Every row gives one point. The window is the flat piece filled in between its corners: a triangle in 3 columns, a solid with four corners in 4, and so on. A path goes straight from each point to the next, and from the last back to the first. After which points does the path pass through the window?

Window:
[[ 38  23  12 -51]
 [ 46  -3  -6   0]
 [-57 -39  -1  -7]
 [-30  18   8  29]]
Path:
(1): [-19  21  40  27]
(2): [-31   3 -22  15]
(3): [ 37   6 -23  -9]
(4): [ 42 -23  38  17]
(5): [-26 -38  41  38]
(6): [-21  27 -13 -12]
(7): [-25  44 -36  34]
(8): [ -7 -21  29  21]
(9): [ 3 -8 21 17]
(10): [-18 -19 -60   5]
(11): [ 19 -18 -41  -7]
(12): [ 34  -5  30 -24]
(13): [-9  7 34 -6]
(14): [-22  29 -38  34]
(15): [-19  17 -20 -33]
(16): [  7 -36  40   3]
Through the window after points: 1, 3, 5, 13, 15

Window, 8 rows:
[[ 34  16   9  20  29 -19 -52  -3]
 [ 34  17 -26 -10  29  13  -7   8]
 [-27  18   5 -28  48   5   8 -28]
 [  2 -30  -5 -59  14  -5  13 -15]
 [ 11   3   2  11 -43 -11  14 -17]
 [-33   1  40   2  -8   0 -20  39]
 [ -9 -27 -39 -13 -18  11   4  27]
 [-23 -16  40 -12  25 -27   9   5]]
Path:
(1): [-24  21   1 -24  -5 -37 -25  26]
(2): [ 11 -37  27   0   9  16  12  -3]
(3): [ 23  -6 -16  10  15  28   3   0]
(4): [ 14   8 -16 -16  15 -25 -21  -6]
(5): [ 11  12  -3 -22 -22 -42  12 -14]
(6): [ -6 -19  10  12  -7  36   3  -8]
(7): [ 12 -16   1  -2  -3  34 -19   6]
(8): [ -4  10 -37 -30  23 -43  16  18]
(9): [-24  10  22 -14   5 -12  -7  22]
(10): [-18 -15  32   0   1   2 -14  21]
(11): [ 19 -14   5   1  33   1  -6 -16]
(12): [-33  26   6 -37  15 -13  11  22]
(13): [-23 -13 -18 -60   1 -25 -14  32]
(14): [ 14 -13   0   2  10   6   2 -13]
(15): [  0 -19   0  12  21  26   7  -6]
(16): [ 22  17 -36 -35 -19 -40 -13   1]
Through the window after points: 5, 7, 9, 11, 13

Window (9 x 9):
[[-18   9   8   4  13   7 -17  -8 -45]
 [ 17 -31 -35 -38 -16  50  28   2 -16]
 [-36  25  43  13 -13  22  18  22  -4]
 [ 41  -4 -20 -27  35 -17 -17  -8   6]
 [-21  -7   8  29 -27  28   3  41  -1]
 [ 12  26 -24 -27  34  26 -28   3 -22]
 [ -1   6 -38 -44  -5   1 -10   1 -18]
 [-55  -2   7  29   4  30  20  20   9]
 [ -1  -4 -11 -33  17  30 -48 -26   4]]
Path:
(1): [  8 -50  -6 -60  15  21 -24   4 -40]
(2): [ 11  47 -25  -2   7  17 -20 -20   5]
(3): [ 17  18 -25  -7   4  31   1 -18 -18]
(4): [  0  -3 -16 -36  22  16 -20  23 -11]
(5): [ -8   2 -11 -25  16   8 -11  10 -17]
(6): [ 21  29 -20   0  -5  23 -16 -29 -15]
(7): [ 19  20 -25 -13   3  36  -4 -14  -7]
(8): [ -7 -22 -17 -23  12  15 -19   8 -15]
Through the window after points: 3, 5

Window (12 x 12):
[[ 34  14  34  11 -21  15 -11  21 -17  12 -41 -11]
 [-27   0 -12 -17  54 -11   9  18   6 -16  -5 -15]
 [ -3 -15   4 -22  22  -4 -10 -25 -35 -60   1   1]
 [  7  -1 -17  24  23  24   6  17  31  -7  16  11]
 [  7  17  24  35  38   8  33   8   3  12  25 -12]
 [-24   6  15  16 -23 -17  -7  29 -31   0   7  15]
 [-39  19 -13  36  52  18  -2 -37  52  22  13  27]
 [-45  19 -11  39  -4  19 -49 -20  37 -21   8 -13]
 [  0  37 -10  21  23  16  37 -12 -26  13 -25  -1]
 [  3  51 -25 -16  26 -18 -24 -10 -10 -19 -14  16]
 [ 36  10 -21   1  -4 -13  -4  30  -9  54 -15 -29]
 [ 10  32  10 -51   4   4  33 -39 -15 -42 -27 -15]]
Path:
(1): [ 18  55  26  -2  16  36   1   4 -24  14  -9  -1]
(2): [-14 -17 -26  25   4 -24  11 -22  20 -15  -8   2]
(3): [  2  24  16  11  16 -14  19 -26  -3 -19 -13   0]
(4): [-17  21 -10 -19  16  27   3   1  -7 -13  -3   4]
(5): [-30  33  -7 -12   3  60 -19   2 -19   0  -7 -27]
(6): [ 12   7  -5  21  52 -49  47  -9  10  -4 -15  20]
(7): [ 17   4 -10  13  15  -6  13   1  30 -14 -23   4]
(8): [-32  59  -1   8  22  17 -18  -3 -38  22  20 -10]
(9): [ -8  31 -11   9  16  40   0   3  -9   9   1   1]
(10): [ -7  16  -7  18  24 -15  -5  -7   5  -4  -8   4]
(11): [  2   2  -7  28  23 -39  30   4  26 -11   9  -4]
(12): [-15  21  -1 -16  22  30 -21   4 -15  10 -17  -2]
Through the window after points: 5, 11
